Every row gives one point. The points of each table are mixes of a few directions, plus a little noise. How many directions does each table use, and how many do they share? Where both have some left over, give the other angles between the two spaces (their principal angles), to ten degrees, smallest first.

First, 7 rows:
[[ -0.2  -0.3   0.9]
 [ -1.0  -1.5   5.5]
 [  1.9   3.1 -11.2]
 [  0.0   0.0   0.0]
 [  0.4   0.6  -2.5]
 [ -1.2  -1.9   7.0]
 [  0.0  -0.1   0.1]]
Second, 6 rows:
[[-4.8 -2.9  4.6]
 [ 4.5  2.6 -4.2]
 [-1.7 -1.1  2.1]
 [-3.7 -0.8 -3.5]
 [ 1.0  1.2 -4.0]
 [ 4.8  0.9  5.0]]
Directions: first 1, second 2, shared 1

First, 9 rows:
[[  1.4  -1.1   0.9   9.6 -11.7  -2.6]
 [  0.9   3.4   2.0  -3.8   4.9   2.9]
 [  1.8   2.5   2.5   2.9  -3.2   0.9]
 [ -3.6  -5.6  -5.2  -4.7   5.0  -2.5]
 [ -0.3  -1.0  -0.6   1.1  -1.4  -0.9]
 [ -0.3   1.4   0.2  -4.8   5.9   1.8]
 [ -1.3  -1.1  -1.6  -3.8   4.4   0.1]
 [  1.0   0.8   1.2   3.1  -3.6  -0.1]
 [  0.4   0.8   0.7   0.4  -0.4   0.4]]
Second, 9 rows:
[[ 1.3  0.5  1.4  5.0 -5.9 -0.6]
 [-0.3  1.2  0.1 -4.5  5.5  1.6]
 [ 0.1 -0.4  0.0  1.3 -1.6 -0.5]
 [-1.1 -2.5 -1.8  0.7 -1.1 -1.6]
 [-0.6 -3.8 -1.8  5.9 -7.5 -3.5]
 [ 0.4  4.7  2.0 -8.8 11.0  4.6]
 [-1.4 -1.3 -1.8 -3.9  4.5  0.1]
 [ 1.6  1.8  2.1  4.2 -4.9  0.1]
 [ 0.0 -0.1  0.0  0.3 -0.2 -0.1]]
Directions: first 2, second 2, shared 2

First (10 x 11):
[[ -3.4   4.1   0.5  -1.8  -3.5  -0.6   1.5  -1.3   1.4   0.8   6.0]
 [ -0.9   3.8   0.9  -1.1  -4.1   5.9   0.6   0.1   0.8   0.7   6.8]
 [ -0.3  -2.0   1.4   0.7   0.5  -5.0  -1.8  -0.4  -4.7  -2.4  -2.9]
 [  0.2   5.1  -3.5   0.9  -2.9   0.5  -1.4   0.0   2.1  -1.1  11.4]
 [  0.9  -4.5   0.8   2.4   0.9  -4.6   2.0  -0.2  -6.1  -0.6  -2.1]
 [ -1.6  -1.3   2.7  -1.4   0.6  -1.8  -0.4  -0.4  -1.2  -0.3  -5.9]
 [  1.7   3.4  -2.6  -0.4   0.6   4.1  -5.3   1.1   4.7  -1.8   1.8]
 [ -0.2   3.7  -4.3  -1.0   0.9  -0.2   0.1  -0.1   7.8   1.2   4.4]
 [  1.7  -5.8   1.5   1.9   2.2   0.0   3.8   0.5  -4.2   1.7  -5.5]
 [  1.8  -6.3   2.6  -0.3   5.1   2.1   1.2   1.0  -0.4   1.8 -13.9]]
Second (11 x 11):
[[  3.5   5.4   1.8  -5.0   0.9  -2.5   3.5   2.6  -2.6  -1.2   0.5]
 [ -3.6  -5.5  -2.0   3.4   2.1   3.5  -0.1  -3.2   3.4  -2.8   1.6]
 [  1.8   7.3   0.5  -4.8   2.0  -2.1   5.5   3.5  -3.3  -2.3   0.9]
 [  5.4   1.6   3.5  -4.2  -0.9  -2.6  -0.3   0.8  -0.9   0.8  -0.2]
 [  0.6  -4.5   0.8  -0.8   3.2   2.2   1.6  -3.1   3.3  -4.7   2.7]
 [-15.3   2.2 -10.6  12.5  -2.4   3.9  -1.7   2.3  -2.2   4.9  -3.5]
 [  4.7  -1.1   3.4  -2.8  -1.0  -1.7  -1.7  -0.6   0.4   0.9  -0.1]
 [ -4.1  -1.0  -2.7   4.0  -0.9   1.4  -1.5  -0.2   0.2   1.5  -1.0]
 [  3.2  -4.6   2.6  -2.0   1.7   0.8  -0.1  -3.0   3.0  -2.9   2.0]
 [  0.6   0.5   0.4   0.6  -2.3  -1.1  -2.4   0.7  -0.9   3.1  -1.6]
 [  3.1  -0.4   2.2  -1.0  -2.4  -1.8  -2.9   0.1  -0.3   2.9  -1.3]]
Directions: first 5, second 3, shared 0; angles 70, 70, 90

First (10 x 14):
[[ 2.1  1.5  4.5 -0.4 -5.4 -2.0 -0.3  0.8 -3.0 -2.5 -1.5  0.8  3.7  2.6]
 [-2.0 -0.4 -7.1  4.1  0.8 -3.7 -5.1  0.1  0.7  3.2 -3.5 -0.4 -5.2 -3.4]
 [ 1.6  2.3  3.7 -2.8  0.7  6.2  1.3  0.2  2.1 -1.8  2.8 -0.8  3.2 -1.7]
 [-1.7  0.4 -3.3  0.5  4.1 -3.8 -4.1  2.8  1.3  4.2  1.0  1.6 -4.5 -5.2]
 [ 1.2  1.9  8.3 -2.4  2.5  2.0  3.9  1.5 -1.7 -1.5  5.6  5.2  3.4 -0.5]
 [ 1.6 -4.6  7.7 -3.7  1.2  4.7  6.5  1.1 -3.1 -1.7  4.7 -1.4  3.1  4.3]
 [ 0.6 -0.5  0.5  5.9 -3.4  2.6  0.8 -3.1 -3.7 -2.6 -3.5  0.9  0.7  1.6]
 [-4.0  1.7 -9.5 -0.6  5.4 -5.0 -1.1 -2.0  6.5  3.5 -0.2  1.3 -4.7 -2.0]
 [-2.2 -1.2 -8.9 -1.0 -1.0 -4.0 -0.7 -2.7  4.3  1.2 -3.9 -4.1 -2.3  3.3]
 [ 2.7 -1.1  4.1  0.5 -5.1  2.9 -1.3  1.4 -3.4 -2.0 -1.7 -3.0  2.6  1.0]]
Second:
[[ -3.8   7.1  17.8  -5.0  -3.9   9.5 -14.6  11.9   5.2  -1.7   1.7  -2.0
   -6.5  -3.4]
 [ -0.1  -1.2  -1.5   0.7  -2.6   0.8   1.2   1.5   1.3   0.6  -1.1   0.3
    2.4   1.3]
 [  0.8   2.0   0.2  -2.1   2.6  -2.1  -0.8  -5.9  -4.2  -1.6   2.7  -1.3
   -4.5  -1.5]
 [  0.8  -0.8  -1.8   2.1   7.1  -3.8   2.2  -3.0  -1.5   0.0   0.3   1.4
   -0.4  -1.3]
 [  0.8  -1.8  -4.8   0.3  -2.3  -1.1   3.6  -2.8  -1.3   0.4  -0.4  -0.1
    2.1   1.7]
 [  0.8  -2.5  -5.1   1.7  -0.8  -1.6   4.3  -1.4  -0.2   1.0  -1.3   0.7
    3.2   1.6]
 [  0.0   0.4  -0.4  -1.1  -2.5   0.7  -0.2  -0.7  -0.5  -0.2   0.4  -0.8
   -0.4   0.7]
 [  0.0  -1.3  -0.7   1.8   2.3  -0.8   1.1   1.2   1.1   0.7  -1.1   1.2
    1.6  -0.1]
 [  0.5  -2.0  -3.8   1.5   0.3  -1.3   3.2  -0.7   0.1   0.8  -1.0   0.9
    2.6   1.0]]
Directions: first 6, second 3, shared 0; angles 40, 40, 90

First:
[[  3.4  -1.1   1.4  -2.6  -5.1   2.4  -2.7   6.9   2.9   1.3   4.3   0.4
   -0.2   2.1   1.0   1.6   1.8   1.9   0.9  -1.6]
 [ -0.2   0.5  -1.7  -3.6  -1.8   3.0  -2.3  -4.4  -0.3  -2.6  -5.6  -1.5
    1.8  -4.5  -0.5  -1.9  -1.5   0.5  -4.0   2.9]
 [ -1.3   0.6  -1.5  -1.6   1.7   0.4  -1.3  -6.2  -2.2  -1.2  -7.0   0.0
    3.6  -2.3  -1.0  -2.4  -1.9   0.6  -3.0   1.8]
 [ -1.9   0.3   0.0   4.3   3.2  -2.8   3.9  -0.7  -0.7  -0.5   2.7  -0.5
   -3.5   0.4  -0.2   0.9   0.1  -2.5   1.9  -0.2]
 [ -4.4   0.8   0.2   8.2  10.6  -7.9   5.3  -5.6  -4.1   2.2  -0.9   2.8
    0.1   4.3  -1.3  -0.3  -1.0  -2.3   3.5  -2.1]
 [  2.0  -0.3  -0.6  -4.9  -5.0   4.3  -3.5   1.0   1.6  -1.1  -1.9  -1.2
    1.4  -2.7   0.4  -0.6  -0.1   1.6  -2.7   1.6]
 [  2.4  -0.5   0.6  -2.7  -4.7   2.7  -1.9   4.9   2.5   0.1   3.0  -0.8
   -0.8  -0.1   1.0   1.1   1.1   1.0   0.0  -0.1]
 [  1.3  -0.4   0.4  -3.1   1.6  -0.3  -5.5  -3.0  -2.1   3.9  -7.6   3.9
    9.8   3.5  -1.3  -1.8  -1.4   4.8  -1.4  -2.1]
 [ -0.9   0.1   1.0   6.1  -0.4  -1.9   7.6   6.7   2.7  -2.4  12.9  -3.0
  -12.2  -0.5   1.8   3.8   3.0  -5.4   4.8   0.2]]
Second:
[[ -1.0   0.4  -0.2   0.4   0.6   0.3   2.5  -1.2  -0.1  -1.1   0.4  -0.7
   -1.5  -2.4   0.4   0.0   0.2  -2.0  -0.8   1.1]
 [  1.7  -0.1  -1.2  -4.5  -4.0   3.2  -5.8  -1.4   0.2  -1.5  -5.1  -1.1
    2.8  -1.5  -0.6  -1.8  -1.5   3.1  -3.1   1.6]
 [ -0.8   0.6  -1.6   0.1  -0.9   0.7  -0.7  -2.3  -0.3  -3.5  -1.8  -2.8
   -3.0  -2.7  -0.6  -1.1  -1.3  -0.4  -1.5   2.5]
 [  1.3   0.1  -1.3  -4.5  -3.8   3.5  -4.7  -1.9   0.2  -2.0  -5.0  -1.4
    2.3  -2.7  -0.5  -1.9  -1.4   2.3  -3.4   2.2]
 [ -1.5   0.4  -0.5   3.3   1.7  -1.9   2.4  -0.8  -0.5  -1.8   2.0  -1.5
   -4.4  -0.4  -0.2   0.4  -0.2  -2.0   1.3   0.8]
 [  2.3  -0.7   2.0  -5.7  -1.6   3.4  -1.0   1.8   1.1   4.8  -1.8   4.0
    8.6  -0.1   1.1   0.1   1.6   1.6  -1.9  -2.0]
 [ -0.7  -0.4   2.3   3.1   3.9  -2.7   5.4   3.1   0.2   4.2   5.3   3.3
    0.7   3.1   1.1   2.2   2.5  -2.3   3.4  -3.4]
 [ -4.2   0.2   1.7  14.8   9.7 -11.0  10.6   3.6  -1.5   1.3  13.0   0.6
  -11.5   7.4   0.0   4.2   1.9  -5.5   9.9  -4.1]
 [  0.7   0.3  -1.2  -5.3  -3.4   4.6  -2.2  -2.7   0.6  -1.8  -5.1  -1.2
    2.8  -5.1   0.1  -1.8  -0.9   0.6  -4.5   2.9]
 [  2.2  -0.7   0.2  -1.8  -2.2   0.1  -6.3   1.9   0.0   1.5  -1.9   1.0
    3.1   4.2  -0.8  -0.4  -0.8   4.6   0.5  -1.6]]
Directions: first 3, second 3, shared 2; angles 90

First (9 x 32):
[[ -0.7  -0.7  -2.9  -3.7  -0.8   4.6  -5.2   1.2  -2.4  -0.8  -4.9   0.8
   -4.6   4.4  -4.3   0.1   1.7  -1.1   3.3  -6.5   3.4  -1.4   1.5  -4.8
   -2.3  -3.1   0.5   0.3   0.3   0.1  -1.9   0.6]
 [ -0.2  -0.6  -2.0  -2.3  -2.8   7.7   4.3   1.8  -3.8  -2.3   0.9  -4.8
   -0.6   2.5   1.6   2.6  -1.8  -0.5   0.9   0.8  -1.4   4.2   6.4   0.7
   -5.9  -1.7   5.7  -0.5   0.0   1.3   2.4  -1.4]
 [ -0.3  -3.7  -1.8   0.6   2.9   1.4   1.0   2.8  -4.3  -1.6   0.6   0.6
   -0.3   3.5   0.4  -0.6   1.1  -0.5   2.2   3.1   3.6   0.8   0.2  -5.8
    1.5  -0.9   3.8   2.1  -2.9  -0.5   4.1  -2.2]
 [ -0.9  -1.4   1.4   0.8   1.2  -3.1  -4.8   0.5   2.4   1.7   0.8   5.1
   -0.2  -4.8  -0.5  -5.8   1.8  -1.7  -0.8  -0.2   1.7  -1.2  -3.5  -4.9
    4.7   3.9  -1.5   0.6  -3.9   3.7  -1.9  -1.5]
 [  2.9   0.0  -1.6   3.7   5.7  -4.7   7.9  -1.0  -4.5  -2.4  -1.5  -4.3
    2.5  11.2   0.4   9.3  -0.4   4.8   2.3   5.2   1.9  -2.5  -2.0   5.0
    0.7  -7.4  -1.0   2.2   5.8 -12.4   6.6   2.9]
 [ -1.0  -1.5  -0.3  -1.1  -0.3   1.6  -3.1   1.3  -0.3   0.2   0.0   2.2
   -1.4  -1.6  -0.7  -3.3   1.0  -1.8   0.6  -1.3   1.5   0.4   0.1  -4.6
    0.8   1.6   1.2   0.4  -2.8   3.3  -0.9  -1.5]
 [ -0.3   6.1   2.7  -2.5  -7.9   2.8   0.4  -3.6   6.6   2.1   0.9  -3.4
    0.6  -8.0   1.2   0.5  -3.4  -0.3  -4.4  -4.6  -8.3   2.3   3.9  10.2
   -6.2   2.9  -2.8  -4.6   3.6   4.5  -6.5   2.1]
 [ -0.8   1.4   3.3   0.9  -2.4  -2.0  -1.2  -1.1   5.1   2.3   3.6   2.0
    1.9  -9.3   2.3  -4.8  -0.8  -1.4  -3.8   1.0  -3.7   1.3  -0.9   1.9
    1.6   6.0  -1.3  -1.6  -2.4   5.8  -3.2  -1.1]
 [  1.4   0.6   1.2   3.7   4.5  -8.2   0.8  -1.8   1.4   0.9  -0.5   1.6
    2.1   2.0  -0.4   1.8   0.9   2.4  -0.2   2.5   1.3  -3.9  -5.7   2.2
    5.0  -1.2  -4.6   1.2   2.3  -5.9   1.2   2.2]]
Second (10 x 32):
[[ -0.2   3.3  -0.4  -3.4  -3.9   3.0  -3.0  -1.9   2.1   0.7  -3.6  -1.5
   -2.4  -0.1  -2.7   1.6  -0.5  -0.2  -0.1  -7.0  -2.0  -1.0   2.1   3.5
   -4.5  -1.3  -2.4  -2.2   3.4   0.6  -4.7   2.5]
 [ -0.3   3.6  -0.6  -3.8  -4.5   3.3  -3.3  -2.1   2.3   0.7  -3.8  -1.4
   -2.6  -0.2  -3.0   1.6  -0.5  -0.1  -0.1  -7.5  -2.1  -0.8   2.4   3.8
   -4.8  -1.5  -2.6  -2.3   3.5   0.6  -5.2   2.5]
 [  0.1  -2.3   0.2   2.1   2.7  -2.0   1.9   1.1  -1.4  -0.4   2.3   1.0
    1.7   0.2   1.8  -1.0   0.3   0.1   0.0   4.7   1.4   0.4  -1.3  -2.3
    2.9   0.9   1.6   1.3  -2.5  -0.4   3.2  -1.4]
 [ -0.5   6.9  -1.0  -7.0  -8.1   6.4  -6.4  -3.7   4.5   1.4  -7.3  -2.8
   -5.4  -0.6  -5.7   3.2  -1.2  -0.2   0.0 -14.5  -4.1  -1.6   4.4   6.7
   -9.1  -3.0  -5.2  -4.5   6.9   1.2  -9.8   5.2]
 [ -0.1   1.4  -0.3  -1.5  -1.6   1.4  -1.3  -0.7   0.8   0.1  -1.3  -0.6
   -1.1  -0.1  -1.2   0.4  -0.1   0.0   0.1  -2.8  -0.9  -0.3   0.8   1.3
   -1.7  -0.8  -0.9  -0.9   1.3   0.3  -2.0   1.0]
 [  0.0   0.1   0.0   0.0   0.1   0.0  -0.1   0.0   0.0   0.1  -0.3  -0.1
   -0.1   0.0  -0.1   0.0   0.0   0.1   0.0  -0.2  -0.2   0.0  -0.2   0.0
   -0.2   0.0   0.1  -0.1   0.0  -0.1  -0.2   0.0]
 [  0.6  -8.1   1.1   8.4  10.1  -7.7   7.5   4.3  -5.3  -1.7   8.8   3.5
    6.3   0.5   6.7  -3.9   1.5   0.3   0.1  17.4   5.0   2.0  -5.3  -8.3
   10.8   3.7   6.2   5.5  -8.3  -1.3  11.8  -6.0]
 [ -0.1   1.1  -0.1  -1.0  -1.2   0.9  -0.9  -0.5   0.6   0.4  -1.1  -0.4
   -0.9   0.0  -0.8   0.4  -0.2  -0.1  -0.1  -2.3  -0.8  -0.1   0.6   1.0
   -1.4  -0.4  -0.8  -0.6   1.0   0.1  -1.6   0.7]
 [  0.2  -3.0   0.4   3.2   3.8  -3.0   3.0   1.8  -1.9  -0.5   3.3   1.3
    2.3   0.3   2.5  -1.6   0.5   0.1   0.2   6.5   1.9   0.7  -2.2  -3.1
    4.2   1.5   2.4   2.2  -3.3  -0.4   4.4  -2.2]
 [  0.1  -2.6   0.4   2.6   3.4  -2.5   2.6   1.4  -1.7  -0.5   2.8   0.9
    2.2   0.2   2.2  -1.3   0.5   0.3   0.1   5.7   1.6   0.7  -1.6  -2.8
    3.5   1.2   2.1   1.7  -2.8  -0.6   3.8  -2.0]]
Directions: first 4, second 1, shared 1

First, 10 rows:
[[ -1.7 -12.0  10.4   4.6  -7.9   3.9  -5.9 -10.2   5.5  -4.9  -1.6  -1.8
    9.1  -7.6  -5.5  -6.8  -4.2   7.7   4.2   3.6  -3.0  -7.7   0.8  -6.7
   -2.6   1.4   0.7   5.1   1.2   8.1  -4.4  -0.1]
 [  0.5   0.7   2.2  -2.6   1.9  -2.0   1.1   2.8   0.3  -3.0  -0.4   3.4
   -1.2  -0.5  -1.8  -1.4   1.4  -4.1   3.1   0.9   1.0  -1.7   0.3  -0.2
    0.3   0.0   1.1   0.0   0.7   2.5  -1.6  -0.6]
 [ -0.6   2.8  -6.5   1.6  -0.3   1.4   0.5  -0.5  -2.3   6.2   0.4  -3.5
   -0.7   3.4   4.3   4.4  -0.7   3.3  -4.9  -1.8  -1.3   4.5   0.0   3.2
    0.1   0.2  -2.2  -2.2  -0.5  -6.2   3.8   1.3]
 [ -2.4  -2.8  -3.7   4.2  -5.2   4.1  -2.5  -6.3  -0.5   6.9  -1.3  -5.3
    4.7   1.2   3.3   2.8  -3.4   9.4  -3.7   0.2  -4.9   1.6   1.2   1.8
   -1.7   1.8  -3.4  -1.0   1.1  -4.7   3.2   2.6]
 [  1.0   0.0  -0.1   1.6   0.2   0.5  -0.4  -0.5   0.3  -0.9   1.8  -2.0
   -1.0  -0.9   0.1  -0.4   0.0   0.0  -2.2  -1.6   2.3   1.2  -1.6  -1.9
    0.7  -1.5   1.1   1.4  -2.3   0.2  -0.2  -1.3]
 [  3.7   4.9   2.6  -4.1   7.1  -4.8   3.4   8.1   0.0  -7.7   3.1   4.6
   -7.3  -0.9  -2.8  -2.5   4.5 -11.6   1.8  -2.0   7.7   0.2  -2.7  -2.5
    2.8  -3.4   4.6   1.4  -3.2   4.2  -3.0  -3.9]
 [ -0.7  -0.9   3.6  -3.5   0.7  -2.0   0.6   1.9   0.6  -2.7  -2.3   5.0
    1.0  -0.5  -2.5  -1.9   0.9  -3.0   5.7   3.0  -1.8  -3.8   1.9   0.8
   -0.7   1.6   0.0  -0.7   3.2   3.3  -2.0   0.8]
 [ -0.8  -2.4  -1.7   4.2  -3.5   3.2  -2.2  -5.0   0.3   3.2   0.5  -4.9
    2.6  -0.4   1.7   1.0  -2.4   6.3  -3.8  -1.0  -1.3   1.5  -0.5  -0.8
   -0.6   0.0  -1.1   0.8  -1.1  -2.2   1.6   0.5]
 [  0.6   6.2  -3.2  -5.0   5.0  -3.6   3.8   7.1  -2.5   0.7  -0.5   4.5
   -4.6   3.8   1.2   2.4   3.0  -6.6   1.6   0.0   0.7   1.7   0.7   4.1
    1.0   0.2  -0.2  -3.2   1.3  -2.1   1.0   0.4]
 [  0.3   3.5  -3.6  -1.0   2.0  -0.8   1.6   2.6  -1.8   2.1   0.4   0.0
   -2.5   2.5   2.0   2.4   1.0  -1.5  -1.7  -1.1   0.6   2.6  -0.2   2.2
    0.7  -0.3  -0.5  -1.6  -0.3  -3.0   1.7   0.2]]
Second, 11 rows:
[[ -0.6  -0.2  -0.1  -4.7  -3.4   2.6   1.6   0.5  -0.9  -0.8  -4.7   2.5
    0.3   1.6   1.3  -4.1   1.9   3.2   8.2   0.3  -1.9  -0.5   4.7   6.2
    1.0   2.8  -5.0   3.5   0.3   1.9   1.4   5.7]
 [ -0.9  -0.6   3.3  -0.4  -0.2   0.9   2.9   0.5  -0.5  -2.9   1.4   1.0
    0.8  -1.8  -1.2  -3.0   1.2  -0.9   2.9  -1.0   3.2  -0.8  -0.7  -1.2
    2.5   0.3   0.5   2.7  -0.2   4.6  -0.8   0.1]
 [  0.4  -0.7   3.3   0.4   0.0   2.1   2.3   0.5  -0.6  -2.2   1.3   1.4
    1.9  -3.0   0.2  -3.4   1.3   0.4   1.7  -3.5   3.8   0.7  -0.8   0.3
    2.6   2.0  -0.4   3.1  -1.4   2.4  -0.1   1.8]
 [ -1.0   0.7   2.9  -2.8   0.5   1.4   3.7   2.4  -2.0  -3.8   0.3   2.4
    0.2  -1.5  -0.3  -3.3   2.4  -2.4   5.0   0.6   1.5  -0.3  -1.4  -0.7
    4.0  -0.1   0.3   2.3   0.2   4.6  -0.3   1.5]
 [  0.3  -2.3   0.2   5.1  -0.8  -1.5  -2.2  -3.5   2.9   2.3   2.4  -3.0
    0.8  -0.5  -1.7   1.7  -2.7   2.3  -5.5  -2.7   2.9  -0.6   0.7  -1.6
   -3.2   0.2   1.0  -0.4  -0.8  -0.9  -0.9  -3.4]
 [ -1.9  -5.6   2.7   7.6  -3.9  -2.7  -1.1  -7.1   5.7   1.7   4.0  -4.9
    1.2  -0.2  -5.6  -0.1  -4.2   4.5  -4.5  -3.4   7.0  -4.0   3.3  -3.1
   -4.9  -0.1   1.0   2.4  -0.3   4.9  -2.5  -6.5]
 [  3.3   3.4  -4.8  -0.9   3.5   0.5  -3.8   2.7  -2.1   3.3  -2.0   0.8
   -0.5   0.3   4.9   4.3   0.2  -1.1  -4.9   0.3  -5.7   4.4  -2.4   2.0
   -0.5   0.3  -0.1  -4.9  -0.8 -10.2   2.2   2.7]
 [  4.3   2.5   1.8   2.1   5.7   2.9   0.0   3.7  -3.0  -1.0   3.4   2.3
    2.8  -6.4   4.5   0.2   1.8  -2.9  -6.1  -6.1   2.6   6.0  -7.0  -1.3
    4.4   2.2   2.3  -1.1  -3.5  -6.3   1.1   2.8]
 [ -1.2  -1.2  -9.7   0.8  -4.3  -5.3  -7.9  -5.4   4.5   8.7  -5.3  -5.5
   -4.2   9.6  -1.5   8.0  -5.3   5.0  -4.1   6.9  -9.2  -3.2   7.6   3.1
  -10.8  -2.8  -2.4  -6.1   3.3  -6.5   0.7  -4.0]
 [  0.9   3.4   0.9  -4.6   3.2   2.4   2.7   5.3  -4.3  -3.3  -0.9   3.9
    0.0  -1.9   3.0  -1.8   3.6  -4.2   3.8   1.1  -1.8   2.5  -3.7   0.4
    5.3   0.1   0.4   0.0  -0.2  -0.4   1.0   4.0]
 [ -3.6   0.5  -0.5  -2.6  -0.3  -3.3   1.7   0.5   0.0  -1.8   0.0  -0.9
   -3.4   3.6  -3.7   1.4  -0.1  -4.0   3.4   7.5  -2.3  -4.1  -0.1  -4.1
   -0.3  -4.9   2.5  -1.6   3.5   5.9  -1.7  -4.6]]
Directions: first 3, second 4, shared 0; angles 30, 40, 50
